Rows are points. To make a cloud, some directions were put in groups of two or more. Within a group, all points are equally far from the middle, so they leave a hole (a ring in 2 directions, a hollow ball in 3). The other directions are filled evenly. Then the cloud was stretched, turned, moved and blurred a little. Count the holes, and give their numbers of directions, smallest first.

Cloud, 19 rows:
[[ 32  12 -10]
 [-55   5 -52]
 [ 10   9 -37]
 [-31  14 -11]
 [  9   5 -34]
 [  9  46  -1]
 [-15  -9 -60]
 [-38 -14 -40]
 [-24 -23 -45]
 [-16   4 -38]
 [ 25 -19  -1]
 [ -1  57  -6]
 [ 26 -13  15]
 [ 10 -22   3]
 [ -3   1   4]
 [ -1 -59   1]
 [-11 -17 -30]
 [-40  18 -40]
 [-19   2  -2]]
Holes: 0

Cloud:
[[-16   2 -26 -13]
 [-27 -36  16  -6]
 [ 53  -2  35  19]
 [ 27 -31  41 -16]
 [ 15  14 -19  -6]
 [ 31 -41  32 -12]
 [  6 -43  16  28]
 [-11 -34  -6  28]
 [ 29  25   5  18]
 [-26 -38  14  -8]
 [-41  -9  -4  17]
 [ 56 -27  34  15]
 [ 47  12   6   1]
 [ 22 -18  52  17]
 [ 37 -30  40  24]
 [ -5 -40 -10  24]
 [ 31  23   0  16]
 [ 23   9  53   4]
 [ 32 -47  27  -8]
 [ 18  22  34 -17]
 [-30 -34  18  -3]
 [-14  38   9   6]
 [-24  34   2   2]
 [ 24  10  52   5]
 [ 37 -38  34  24]
 [-14 -43  20 -10]
 [ 60 -23  31   6]]
Holes: 2 (2, 2)

Cloud, 27 rows:
[[ 25 -15  -9 -14]
 [ 19 -15 -16  19]
 [-40  20  16   5]
 [  0  12 -17 -38]
 [ -4  31  19  -7]
 [ 23  28  -2  17]
 [ -6  31 -37  11]
 [-15  -2  46  -4]
 [ 23  10 -41 -28]
 [-39  -4   6 -24]
 [-13  -5  44  19]
 [ 20  29  -8  22]
 [  8  18 -32 -36]
 [ 15  25  13  19]
 [ 41  19 -28   1]
 [ 35   9  -6  24]
 [ 16 -14 -17 -23]
 [-26  32  25  -3]
 [-15  16   1 -35]
 [-36   3  16  12]
 [ -2  20 -60 -24]
 [ 17  18  21   9]
 [ -6   9  42  16]
 [-17 -10 -23  -4]
 [  9 -19  18 -12]
 [  3   4 -39  13]
 [ 10  19  11  29]]
Holes: 1 (4)

Cloud, 56 rows:
[[-27  12 -10 -46   2 -21]
 [-17  15   3   0  -3   6]
 [-22  25 -27 -22   4  -3]
 [-15 -29 -38 -30  13 -13]
 [  2  -5   0 -16 -19  -6]
 [  1  25 -43 -32  22 -15]
 [ -6   0   3  28  37   2]
 [ -2   3  11 -10   9 -32]
 [ 26  20  -1 -11  -6   4]
 [-28 -10  36   4 -11 -17]
 [-40  11  13 -23   5 -28]
 [ 15  -6  16  12   1  -1]
 [ 21  31 -20 -60 -15 -14]
 [ -3   5 -12  19  20 -30]
 [-10  10 -12   2  22 -24]
 [  1 -24 -14 -38 -20 -24]
 [-18  -8   7  -6 -33 -12]
 [-21   2   4   5 -29  -7]
 [-45   5 -13 -35 -13 -18]
 [ 19  42  -2 -39 -19 -12]
 [-28  -8   4  21  13 -18]
 [ 24   8   0 -21  -7  -7]
 [  8 -12 -24 -52 -46 -20]
 [  1  30 -37  -7  23  -9]
 [-12   6 -40 -56 -13  -5]
 [-25  27 -14  -7  -6 -33]
 [  0 -11   2 -32 -29 -28]
 [-10   0 -32 -45 -14 -14]
 [ 20  14   9  11  -3   2]
 [-12  -1   6 -15  24  -5]
 [ -7   7  20 -40  27 -17]
 [ 31  14  -6   0   2   4]
 [  0   7  -3  -1 -31 -10]
 [ 13   6  -7  32  -3  17]
 [ 12 -23 -23   3  42 -13]
 [-29  16 -27 -14 -40 -11]
 [ 29  21 -14   5  -3 -12]
 [-15   6  14  33 -39   3]
 [ -6  45   7  10 -13 -14]
 [ 16  15 -16   5  17 -28]
 [-10 -32  -4 -13  23 -12]
 [-33   2   0  17   8  -6]
 [ -5   9 -19  21   6 -24]
 [-10  23   0 -15 -10 -21]
 [ 21 -15 -18 -16  29 -35]
 [ 14 -25 -11 -11  41 -19]
 [-19 -29 -20  12  26 -13]
 [  2  12   2  45  -7  -5]
 [-23 -25 -21 -59   9 -20]
 [-26   5  36  -8 -22 -18]
 [ 39   5  -3   8  18 -19]
 [ -6   7  12   8  12 -18]
 [-27  22   7  -9  12  -3]
 [  9 -26   5 -10  17   4]
 [-18   7  18  -4  22 -11]
 [ 18  13   3 -20 -10  -7]]
Holes: 0

Cloud, 83 rows:
[[  5 -19  15  -9 -25 -15  -3 -13]
 [-18  23  22   9 -52   0 -22   7]
 [  9  37 -14 -19  17  30   2   4]
 [ 24  -1  11 -23  22  24  32 -35]
 [-21  20 -13   7  13  10 -21  30]
 [ -9 -16  39 -19 -38  11   7  -9]
 [  2  -8 -12 -12  45  40 -13 -33]
 [-20 -11   4 -32  11  12  51  -1]
 [-29  10  13 -20  11 -19  16  23]
 [  9  14  17 -14  32  -9  -6 -12]
 [-10  11  10  38 -23  10 -32 -23]
 [ -7  -5 -11 -20   3  13  25  34]
 [ 20  -7  -8  -3   5  43 -10 -42]
 [-15  -2  16 -54 -15   1 -13  -4]
 [-25 -17 -23  18  23  33  -6 -21]
 [-17 -20  19  17  41  35  11 -33]
 [-10 -12 -14   7   3   8   6  36]
 [  3   1  19  42  12  13 -34  20]
 [-11  -4  -2  15  20  17 -45  10]
 [-15 -40  -2 -19   1  41   2 -16]
 [  6 -19  -7 -12  -9  15 -32  14]
 [ -7  31  23 -15 -43  12 -25   1]
 [ 19   7  29  -8  -1 -10  33  -2]
 [ 14  -2  39 -24 -15  -3   2 -11]
 [-11 -22  15  40  23  22 -14   9]
 [ 16   2  14 -26  38  29  30 -30]
 [-15   0  24  -2 -50  11  -1  24]
 [  1   6 -10  29   1 -24  -3   0]
 [  6   2   4  46 -12 -15  -6  14]
 [ -7  -7 -15  -7 -16  22  23  26]
 [-26 -26   6 -12  -7  51  -2  -9]
 [-19  10 -13  -6  10 -21  10  28]
 [  7  33   2  -2   5  43  -3  -4]
 [-28   5 -11  38  -1  17 -16 -11]
 [ -7 -10  22 -25 -21  53  -3  -7]
 [ 24  25 -31 -15   3  31   6  -6]
 [  3  -6  30   7   4  19 -47  -3]
 [  0  24 -22 -48  16  28  16   1]
 [-24 -27  29 -32 -12  29  -3   2]
 [  5  -1 -37  11  -1  13  30 -18]
 [ 18  14 -18 -38  32  21   8 -24]
 [  2  29 -11   2  16  -7  33 -18]
 [ -6  -3  -2   1 -33  16 -32 -31]
 [ 20  18 -13  15  15  -8  -4 -20]
 [-15  12  15  35 -19 -13   4  30]
 [-26  -2  12 -29   5 -23  15   8]
 [-23  33  26  30  -7  -1 -11   0]
 [ -4   9 -13  -9   9   5  55 -15]
 [  6  32   0  -8 -11  13 -28  28]
 [-12 -15 -22  34   5  27   9 -23]
 [-26   4 -27  23  -1  25  -4  -4]
 [ -5   2  17  23 -49   4 -40  -5]
 [ 21 -20  11  17 -18  -3  -1 -13]
 [-33  -3  30  16  -6   8   4  29]
 [ 16  19 -10 -40  28  17   8 -24]
 [-16 -13  26 -13  -8 -23  12  -7]
 [-14  14  34  32  10   4   1  31]
 [-18  -7  18 -44 -12   0  24  20]
 [-35   9  18  -7  33   3   7 -23]
 [  1  17  29 -22 -13   8 -19 -30]
 [ 18  32 -15  17  -6  30 -15  -7]
 [ -1   8  35  -3  34  17  31   1]
 [ 10 -20   6  15  45  33  10 -32]
 [ -4   2  11  24 -12   6 -27 -36]
 [ -8  11   2 -57  11  38  12 -19]
 [-25  -3  11  24  -3   9  -5  38]
 [ 14 -22  28 -25 -20  13  -3 -17]
 [ 23  19  -2  24   8  -4 -22  13]
 [-23 -21 -10 -42  22  36  10 -32]
 [ -1 -29  18   9  45  15   6 -10]
 [  7  -6  13 -25 -18  -6  43  -3]
 [ 15  -7  41  -4   6  -2  12 -16]
 [ 18   0 -21  27   5  12  34 -14]
 [  7 -17 -12  26  46  39   4 -13]
 [ 11  14  -1   8   4  55  -5  -1]
 [-27 -33   1   7  20  43   3 -16]
 [ -3   1 -20  26  26  14  40   5]
 [  4  -9 -19 -26 -10  14  34  19]
 [ -5  10  10  -4   7  60 -15 -13]
 [-24  11  26  25  -9  10 -19 -29]
 [ -3   6  34  38 -45   2 -19  12]
 [-20 -15  23 -34 -24  12 -33  -4]
 [-32 -12  27  32  -1  12 -22  22]]
Holes: 3 (2, 3, 3)

Cloud:
[[-15   1  19  19  20  16   6   7  28]
 [ 17  19   2 -12 -22   5 -19  -7  -1]
 [-16  39 -34 -16  42   4  20 -23  11]
 [-28  -4   6  20 -12  17   3 -11  20]
 [-24 -32 -19  36  17  20   3  -2   1]
 [ 11 -14 -29  10  -4  16   9 -18  11]
 [-18 -11 -34  38  14  23  17  -9   5]
 [ 13  19 -10  17   7  -7  24   0  -8]
 [  5 -12 -32  14  32 -19  32   7 -57]
 [-17   7 -21  28  11 -14 -16 -16 -45]
 [ 17   6 -36  26  11 -34  29  -9   2]
 [ 19 -23  14  14   4 -28   0  13  -9]
 [ 25  22  -1   6  38   0   9  22 -25]
 [-15 -22  31  -7 -14  15   0 -16  11]
 [  1   9 -35 -14   8   8   2  -5 -20]
 [ 16   8   4 -30  16 -16 -26  -2 -22]
 [ -6  -1  14  27 -22  11  51   1   8]
 [ 12  33  23 -12  -1  15  17 -11   6]
 [ 35  -6 -11  20  16   5 -24  -5 -29]
 [-35 -15  34  25 -17  27   6  -9   9]
 [ -1  -4 -15 -13   4   5  -2 -20  22]
 [-25   5 -11  33  37   7  54  22  -4]
 [ -9  16 -35  -7  39  -5 -16 -27 -10]
 [ -3 -35   0  -9  26 -15 -20 -14 -36]
 [ 15 -33  -7  24 -12 -23  -2   2   1]
 [ -9  17  -5  -3  11 -16  37   0  23]
 [-16 -15 -15  16  50   2 -14 -17 -28]
 [-32 -13 -30  -6  33   6  33  12   1]
 [ 11 -15  28 -14   6  25  -3   5  -3]
 [  6   1  27  13   9 -21  27   9  -3]
 [  3 -36  30   6  -1  -1  17  22 -14]
 [  5 -40 -35   1  36 -18 -11  -6 -26]
 [ 20 -13 -42  -6  18   0   6   5  -6]
 [-13  39 -13 -23  34  17  17 -34   5]
 [-13  21  -7 -15 -11  18  28  -6  38]
 [ 15 -16 -35 -28  26  10 -40   0 -49]
 [  6   7 -20 -25  19  30  -2  18  -5]
 [  9 -25   9  10  -7 -22  16  16  13]
 [ 22  -4   0 -28  -5  21  -7   9   1]
 [ -7 -42 -54  16  25   6  22  14 -26]
 [ -3 -29  28  23   5  -8  24  16 -18]
 [ -3 -36 -15  10  33   0 -19  12  -2]
 [ 29   1  22 -20  -1 -19  11 -31 -25]
 [ -3  15 -28 -12  52   4  -9  -5 -25]
 [  2  25   3 -20   4   3   8   1 -12]
 [-18  35  -6  16  -4 -14  26  -9 -23]
 [ -8  16  -8   9  19  23  34   2  31]
 [ -8 -25  -7  25  16   2  -1  18  21]
 [ 41 -24  -7  -3   9 -27 -18 -11 -27]
 [-14  -2   3  36 -18  20 -11   2  22]
 [ -6  13   0 -21  48   0  -5   5   0]
 [ -7 -24  29  -2 -11 -13 -20 -12 -38]
 [ -8  -7 -19  12  -4  24  17  -1 -43]
 [ -9  -7 -16 -30  -2  -7   5 -20  23]
 [ 17  12 -17   3  24 -15   1  25 -15]
 [ 11 -21 -17  -4  30  19   7  20 -15]
 [  3 -15   4  43  17  -8   9 -14 -31]
 [-18  12  -4   0  17  24  24 -12   4]
 [ 21  14   9   8  26  10  -9  18   9]
 [ 11  -6 -10  -4  18   3  28  -6  15]
 [  5  16   4   6  14   5  45   9   6]
 [  4  -1  -2  -8  17  22  -4  18 -16]
 [  2 -18 -21  38   7  21   1  10 -24]
 [  0   6 -25   9  18 -16   7  27 -23]
 [  5 -17 -26 -16  -7  13  18   0  31]
 [  6  13  11   3  17  -5  -8  -2   1]
 [-38  12 -36  21  35   4   6  24   6]
 [ 20 -26   3   3  33  13   5   8 -31]
 [  6  -2 -14 -19  20  20  12  23  16]
 [-28  -1 -21  41  34  17  24   0  -3]
 [ 20   2  -9  22  -2   1  -5  18 -12]
 [ 31   7 -44   3  35   7  18  31 -17]
 [ 10 -20 -15 -16  27  11  -5 -25   2]
 [ -8  32 -12  -8  14   0  -2  -5   9]
 [  1  -2  -5  28   9 -10  29  -2 -29]
 [-15  -3   4  33  10   1  60 -13  23]
 [ 19  -6 -12 -27  47 -13  11   9   2]
 [ 10  11  -4 -13  19 -12 -15 -24 -30]
 [ -5 -28   0  14   9   2  40  27 -44]
 [ 30   3   8 -15 -10  -6 -16  -5 -13]
 [ 43 -17  -2   1 -18   6 -15   2  -9]
 [-21  -4  -4   5   9  11  23 -13 -20]
 [ 15  -2 -47   2  50   0  16  18  -4]
 [ 38   3 -25   0  15 -21 -16  -2 -21]
 [ 34 -36 -23   6  14   0   1  10 -27]
 [ 31  -6 -14  10  22   1 -12 -29   3]
 [-36   4 -11  31  31  22  -2 -18 -21]
 [ 10   5  -5   3  -3   4  17  -5   7]
 [-24   0 -14   2  -9  25  30  10   6]
 [ 19 -21  13 -16   8 -11 -24 -26 -11]
 [  7 -44 -15   1  15  -3 -25   4   9]]
Holes: 0
